Each row of a before or after table is a point. One or more steps were done to the points. Then noise was added and the rows were shuffled. The steps act on columns, c1 being the first. What was done? A step turns or swaps two columns, mirrors them in a line or flattens them onto one, adds a multiple of one to another, or multiplies or shifts one. Angles are multiples of 10 degrees, from the lower column toward the higher: turns from -170 to 170, lines from 10 to 170 but not 90. Use the fewest steps. Two steps may share a column if one is a turn and the other turns, adds or multiplies; they go together, in the order done. Otherwise the lowest column goes first.

Before, 11 rows:
array([[ 42,  12],
       [ 40, -17],
       [-28,  -2],
       [ 46, -45],
       [-61,  -2],
       [ 35,   6],
       [ 64,  10],
       [-22, -10],
       [ 49,  11],
       [-18,  25],
       [-22,  51]])
After:
array([[ 37,  34],
       [ 32,  32],
       [-44,  33],
       [ 52,  40],
       [-16, -20],
       [-27,  11],
       [ 43,   5],
       [ 28,  24],
       [-22, -16],
       [-52, -31],
       [ 62, -17]])
Steps: turn c1 and c2 by 30 degrees

Before (14 x 6):
array([[  2,   5,   6,  34, -17,   7],
       [ 14,   0,   8,  -4,  -4,  14],
       [  4,   5,   2,  -3,   7,  -5],
       [ 15,  -4,   0,   4, -49,  -6],
       [-12,  -4,  -8, -12,  10,  14],
       [ 12,   9, -32, -10,  10,   1],
       [-29,  -3,   9,   9,  10,  -3],
       [ 10,   0,   1,  -6,   7, -11],
       [ -6,  -1,   4, -15,   4,   5],
       [ -6,   9,   3,  -8,  -8,   8],
       [ -2,   4, -12, -12,   9,   6],
       [ -7,   9,   7, -14, -18,  -3],
       [ 16,  -3,   6, -15,   1,   9],
       [ 17,   6,   5, -14,  11,  -5]])
After (14 x 6):
array([[-36,  -3,  22,  -7,  14,  11],
       [ 21,   9,  22,  14,  20,  -9],
       [  7,   7,  16,   7,  13,   0],
       [ -9,   9, -22,  13, -39, -10],
       [ -7,   0,  11,   8,   5, -13],
       [-14,  -5,  10,   0,  26, -17],
       [ 22,  -2,   6,   4,  -2, -16],
       [ 14,  10,  -8,   5,  39, -14],
       [  0,   5, -25, -29, -34,  14],
       [ 20,  -5, -79,   2, -96,   8],
       [ -3,   7,   5,   4,  24, -16],
       [ -9,  11, -11,   3, -17, -15],
       [ 14,  -1,  12,  13,  15,   6],
       [ 18,  -1,   0,  -6, -15, -14]])
Steps: multiply c1 by 1.3; turn c4 and c6 by 140 degrees; add -0.5 times c2 to c6; multiply c5 by 2.5; turn c3 and c5 by -40 degrees

Before:
array([[ 21, -12, -14,  80, -41,  16,  50, -28, -46],
       [-14, -12,  20, -15, -46,  21,  -8,   7,   2],
       [-43, -51,  33,  13,  30,  -7,  19, -17, -26],
       [ 51,  -6,   6,  14, -30,   9,  68, -10,  -6],
       [ 24, -55,  69,  79,  -2,  28,  37, -43, -56],
       [-68,  -2,  68,  -6,  -1, -33, -18,  55, -12],
       [-25, -53,  24,   7,  17, -16, -17,  52,  20],
       [-19,   4,  29,   5,  -6, -39, -27,   4,  23],
       [  8, -30,   5, -31,   1, -32, -24,  32, -24],
       [ 23,  10,   1,  11,  12,  29,   9,   9, -13]])
After (10 x 9):
array([[ 23, -12,   5,  14,  14,  24,   7,   3,  -7],
       [-68,  14,  55,  14,  -2, -29, -18,  54,  -4],
       [-13, -13,  14, -12, -47,  13,  -7,  10,  -3],
       [-25, -10,  11,  23,  15, -25, -19,  46,  35],
       [ 51, -11,  53,   8, -27,   9,  66, -15,  -1],
       [-43, -16,  45,   6,  26, -18,  15, -19, -21],
       [ 24, -35,  95,  61,  -4,  14,  38, -66, -27],
       [  9,   6, -10, -17,  -1, -32, -24,  42, -33],
       [ 23, -11,  23,  63, -47,  10,  49, -52, -15],
       [-18,  21,  10,   6,  -6, -33, -29,   1,  27]])
Steps: multiply c2 by 0.4; turn c2 and c6 by 30 degrees; add 0.7 times c7 to c3; turn c4 and c8 by -20 degrees; add 0.5 times c4 to c9

Before, 9 rows:
array([[ 39,  27, -64, -46, -24,  25,   5, -64, -50, -16,   3,   4],
       [ 17,   8,  43, -11,  34,  19, -80,   2, -62, -10, -40, -36],
       [-37,  -7,  54,  42,  -2,  10, -74, -39, -38,  -6,  -4, -16],
       [ 37,   7, -34,  -4,  24,  28,  35, -32,  -9,  -1,  42,  12],
       [-43, -44,  27,   4,  -4, -20, -23,  -2, -57, -22, -42,   3],
       [-59,  28,  45, -21, -61,  16, -37, -12, -19,  36, -12,  21],
       [ 24,  24, -15,  40, -18, -35,  19, -35,  -5,  14,  20,  50],
       [-37,  38,  10,  44, -26, -10, -40, -18,  55, -15,  28,  68],
       [-39, -76,  50,  49, -52, -75, -45,  35,  -4, -11,  20,   6]])
After (9 x 12):
array([[  0,   6,  14,  39,  -2, -32, -81,   5,  61,  -4, -10,  16],
       [ 24,  18, -47, -11, -14,  50,  20, -40,  12,   4,   4, -31],
       [ 22,  11,   6, -38,  -9,  21,  42, -38,   5,   4,  18,  29],
       [-28, -74, -39,  59,   8,   1, -38,  27,  -2,   1,  42, -75],
       [ 39,  24,  36, -71, -12,  -3,   9, -64,  46, -10, -17,  27],
       [-28,  40, -39,   1,   9,  73, -35, -28, -52, -16,  34,  -4],
       [-39, -45,  -4,  18,  16,  -1, -16,  12,  55, -15, -42, -26],
       [-37,  29,  29,  41,  12,  18, -33,  -6,  21,  12, -14,  18],
       [-26, -16, -30,  66,   9, -19, -69, -40,  35,  -4,   1,  14]])
Steps: flatten c1 and c5 onto the line at 160 degrees; turn c3 and c4 by 80 degrees; swap c6 and c12; add -0.3 times c7 to c11; turn c8 and c11 by 20 degrees; multiply c9 by -1; multiply c10 by 0.4

Before:
array([[-13, -36,  22, -70, -24,  23,  32, -18, -45,   3, -15,  31,  -8,
          7,  21,  31,  30, -34,  17, -26],
       [-17,  -7,  42,   0,   6, -21, -18, -16, -35,  26,  55,  -8, -33,
        -27, -16,  11,   1, -44,  -9, -15],
       [-23, -10,  -8,  -3,  19, -24, -15, -19,  19,  13, -19, -27, -19,
        -30, -77,  33, -18,  -9, -28, -25],
       [ 13, -17, -24,  26,  23,  90, -24,  22,  16,  -6, -35,  17,  25,
          3,  23, -34,  17,  18, -42,   6],
       [ 14, -49,   0,  18,   4,  30,  14,  49, -19, -54, -24,  32, -30,
         24,  12, -18,  46,  14, -19,  24],
       [ -4, -56,  -1,  -1, -37, -16, -37, -50,  -3,  27,  41, -17, -29,
          5, -45,  55, -31, -28, -24, -35],
       [  1, -32,  -1,   4, -23,  -1,  26, -11, -17,  40,  22, -45, -40,
        -21,  -6,  34,  32, -16,  17, -35],
       [-25, -44,  16, -12,   7, -22,   4,   0,  11,  37,  16, -45, -52,
         -3,  -4,  28, -53, -38, -33, -28],
       [ 31, -43,  -1,  -5,  12,  23,   3, -21,  38, -11,  24, -41, -12,
        -11, -67, -18, -24, -52, -40, -10],
       [ 59, -24,  23,  39,  37,  37,  24,  -2, -13, -49, -55,  24,  18,
         35,  43, -26,  29,  21, -17,  -7],
       [ 62, -37, -72,  22,  66,  41,  -4,   5,   9,  -9, -33,  36,  18,
         -8,  21, -39,   0,  17, -31,  50],
       [ 30, -15,  25,   2,  54,  39,  17,  36,  10, -36,  23, -12,   7,
         48,   5,  13,  20,  47,  -4,  31],
       [ 53,  -1, -58,  35,  30,  57,  24,  23,   3, -11, -11,  32,   5,
        -11, -36, -19, -47,  19, -65, -13]])
After:
array([[ 14,  86,   1,  19, -30,  30,  10,  47, -21, -75, -26, -12, -32,
         24,  11, -17, -49,  53, -21,  18],
       [ 28,  53,  28,   0, -14,  40,  -8,  37,  10, -43,  26,  52,   3,
         48,   7,  17, -26, -15,  -2,  32],
       [-14,  34,  22, -73, -13,  21, -14, -17, -47, -12, -16, -38,  -5,
          7,  21,  29, -42,  73,  19, -29],
       [ -5,  67,   0,  -1,  32, -16,  16, -50,  -3,  42,  42, -23, -22,
          3, -46,  52,  45,  94, -24, -42],
       [-22,  12, -10,  -3,  13, -25,   4, -21,  19,  21, -18,  30, -13,
        -31, -76,  34,  24,  16, -31, -25],
       [ 61,  50,  23,  40, -38,  35,  -7,  -2, -10, -64, -52,  21,  21,
         35,  47, -25, -38,  15, -18,  -5],
       [ 30,  33,  -2,  -5,  31,  27, -14, -20,  40,  -1,  24,  33, -10,
        -11, -68, -18,  22,  95, -41, -10],
       [-16, -16,  44,  -1,   2, -21,  14, -16, -33,  27,  56,   8, -30,
        -28, -20,  13,   8,  40,  -8, -19],
       [  1,  40,  -1,   7,  51,   1,  -8, -11, -17,  23,  21,   3, -32,
        -21,  -6,  36, -40,  54,  18, -42],
       [ 66,  71, -75,  23, -64,  39,   5,   4,  10, -11, -32,  41,   8,
        -10,  22, -42,   1,  35, -28,  54],
       [-26,  40,  16, -12,  35, -22, -29,  -4,  11,  65,  15,  30, -46,
         -5,  -2,  28,  44,  88, -35, -37],
       [ 13,  37, -22,  26, -22,  91,  31,  21,  17, -13, -35,  11,  25,
          1,  23, -31,  -2,  10, -42,  11],
       [ 52,  17, -57,  35, -44,  60, -42,  24,   3,  10, -12,   7,   6,
         -9, -35, -18,  29, -14, -64, -11]])
Steps: multiply c2 by 2; turn c2 and c18 by -140 degrees; turn c5 and c12 by 120 degrees; add -0.5 times c17 to c10; turn c7 and c17 by -150 degrees; turn c13 and c20 by 10 degrees

Before, 13 rows:
array([[ 13, -14,   9,  47,  -2, -24, -24,  16,  22, -26, -49,  30, -52,
        -25, -33, -66,  -9, -21,  58,  26,  15,  30,   2,  -9, -22, -36,
        -35, -14, -70, -35, -49,  19],
       [-18,  43,  10,   2,  -2, -11, -10,  12,  14,  56, -46,  29, -49,
         18, -15,  26,  -7,  18,  32,  -1,  53, -27, -17,  33,  55,   7,
        -41, -43, -20,  18, -31,  23],
       [ 33,  36,  -6, -51,  28,  26,  58, -25, -12, -26,  -7,  22,  12,
        -10,  -2,  10, -55,  20, -28, -27,  42,  17,  18,  28, -29,  42,
          2, -52, -68, -21, -57, -19],
       [ 60, -27,  29, -38,   3,  63,   8, -36, -23, -47, -66,  36, -20,
        -15,   5,   1,   6, -17,  23, -28, -26,  21,   4, -25,  -1,   3,
          4, -40, -67,  -2, -25, -37],
       [ 42, -32,  64,   0,  21, -13, -32,  22, -37,  44,  15,  15,   1,
        -27,  33, -11,  41,  54, -29,  -9,  47,  11,  11,  24,   6, -36,
         47,  -4,  25,  16, -67, -18],
       [ 33, -46,  22,  38,  44,  22,  47,  20,   9,  51,  10, -36, -33,
         50, -33,  12, -24,  39,   5,  -2, -39, -51,  13, -30, -42,   4,
        -37, -69,  18, -15,  33, -32],
       [ 52,  -7,  22,  25,  19,  27,  61,  11, -48,  28, -50,  35,  51,
        -24, -14, -11,  31,  17, -44,  56, -38,  23,  35, -54,  -9, -16,
         51,  23, -30, -24,  -4, -30],
       [ 45,  22, -21, -10,  47,  35, -25,  48,  18,  46, -32,  55,  25,
        -32, -10, -55,  14,  47,  45,  16,   2,  22,  16,  50,  25, -10,
        -37,  13, -40, -71,  16,  48],
       [-26,  -2,   8,   2, -26,  -6,  53, -24,  18, -31,  32, -55,  21,
        -35, -59,  37,  35, -28,  31,  15, -45,  31,  52, -42,  59, -48,
         28, -20,  26,  32,  21,  36],
       [-22, -21, -26,  35, -26,   8,  47,   4, -60,  53, -10,  22,  19,
        -33,  45,  -1, -20, -17, -40,  30,  30,   8,  12, -39, -41,  23,
         14,  -6, -71, -68, -66, -17],
       [ -8, -38,  -5, -26, -19,  39,  39,  28,  17,   9,   0,  -8, -40,
        -22,  14,  34,  50, -14, -43,  38, -31,  18, -31,  50,  59, -55,
         54, -79, -48,  37, -70,  11],
       [-34,  13,  42, -59,  46,  31,  26, -17, -50,   2, -54,   4,   5,
          1,  20, -40,  39,   3, -39,  45, -21, -16,  24,  -6, -37,  46,
         47, -30, -49,  -8,  -3, -54],
       [-38,  51, -25, -48, -25,  24,  39, -21, -64,  25,  20,  -9, -20,
         66,  19, -24,  24,  45,   8,  62, -59,  23,  10, -39,  27, -33,
        -26, -53,  14,  19, -18,  24]])
After:
array([[ 34, -14,  18,  38,  44,  12,  34,  23,  13,  51,   9, -30,  48,
         44, -35,   7, -24, -46, -34,   0, -39, -43,  17, -31, -39,  -5,
        -37, -73,  42, -19,  39, -36],
       [ 43, -35,  65,   0,  20,  -6, -41,  23, -32,  45,  15,  13,  -5,
        -23,  31,  -6,  40, -44,   2,  -8,  48,  18,   9,  23,   8, -32,
         45,  -5,  39,  17, -71, -23],
       [ 59,  62,  32, -36,  -1, -62,  24, -36, -25, -43, -63,  36,  12,
        -15,   6,   4,  10, -39,   7, -34, -31, -32,   3, -22,   5,   6,
          6, -38, -26,  -1, -24, -34],
       [-27,  15,   6,   5, -23, -10,  55, -26,  20, -35,  28, -53, -27,
        -36, -56,  32,  35,  28, -17,  15, -48,  19,  57, -43,  60, -51,
         25, -22,  17,  32,  26,  39],
       [ 31,  -6,  -5, -55,  27, -24,  13, -24, -14, -24,   1,  18, -19,
        -15,   3,  11, -55, -21, -60, -25,  46, -18,  16,  25, -29,  45,
          3, -54, -75, -23, -56, -16],
       [-34,  11,  44, -59,  46, -12, -16, -16, -45,   5, -54,   2,   0,
          5,  15, -41,  38, -24, -44,  44, -19, -39,  24,  -4, -37,  44,
         48, -28, -45,  -9,  -5, -51],
       [-22,  54, -27,  32, -32,  -9,  -1,   6, -61,  54,  -9,  23, -18,
        -29,  42,   0, -18, -39, -60,  32,  32,  -5,  12, -33, -42,  28,
         15,  -5, -40, -65, -69, -19],
       [  7,  52,   7,  51,  -2, -18,  24,  14,  25, -28, -47,  32,  40,
        -23, -36, -63, -12, -28,  54,  27,  15,  49,   4, -13, -26, -41,
        -36, -12, -46, -35, -49,  24],
       [-22, -33,  10,   4,   0,  13,  17,  10,  15,  51, -45,  25,  54,
         21, -17,  27,  -6,   4,  24,  -1,  54,   1, -19,  32,  51,   9,
        -41, -44, -42,  18, -26,  23],
       [-13,  46,  -6, -31, -22, -44,  -9,  30,  13,   9,   2,  -8,  27,
        -16,  14,  34,  42, -33, -59,  35, -29, -17, -33,  53,  63, -54,
         53, -75, -14,  40, -70,  15],
       [-38, -64, -26, -46, -29, -43,  35, -24, -69,  31,  17,  -5,  18,
         63,  24, -17,  22,   9, -28,  60, -60,   1,  13, -41,  28, -36,
        -26, -51, -21,  16, -23,  19],
       [ 50,  -5,  26,  23,  16, -23,   4,  12, -44,  28, -46,  40, -58,
        -24, -15,  -6,  26, -28, -75,  59, -30, -16,  31, -60,  -7, -13,
         54,  29, -19, -25,  -6, -36],
       [ 45, -32, -17,  -4,  44, -30,  20,  54,  16,  43, -30,  56, -31,
        -38, -10, -57,  14, -39,  47,  17,   1, -17,  18,  54,  25, -13,
        -40,  18, -45, -68,  12,  49]])
Steps: turn c2 and c29 by -40 degrees; turn c2 and c18 by 130 degrees; turn c13 and c22 by 160 degrees; turn c6 and c22 by -130 degrees; turn c7 and c19 by -50 degrees
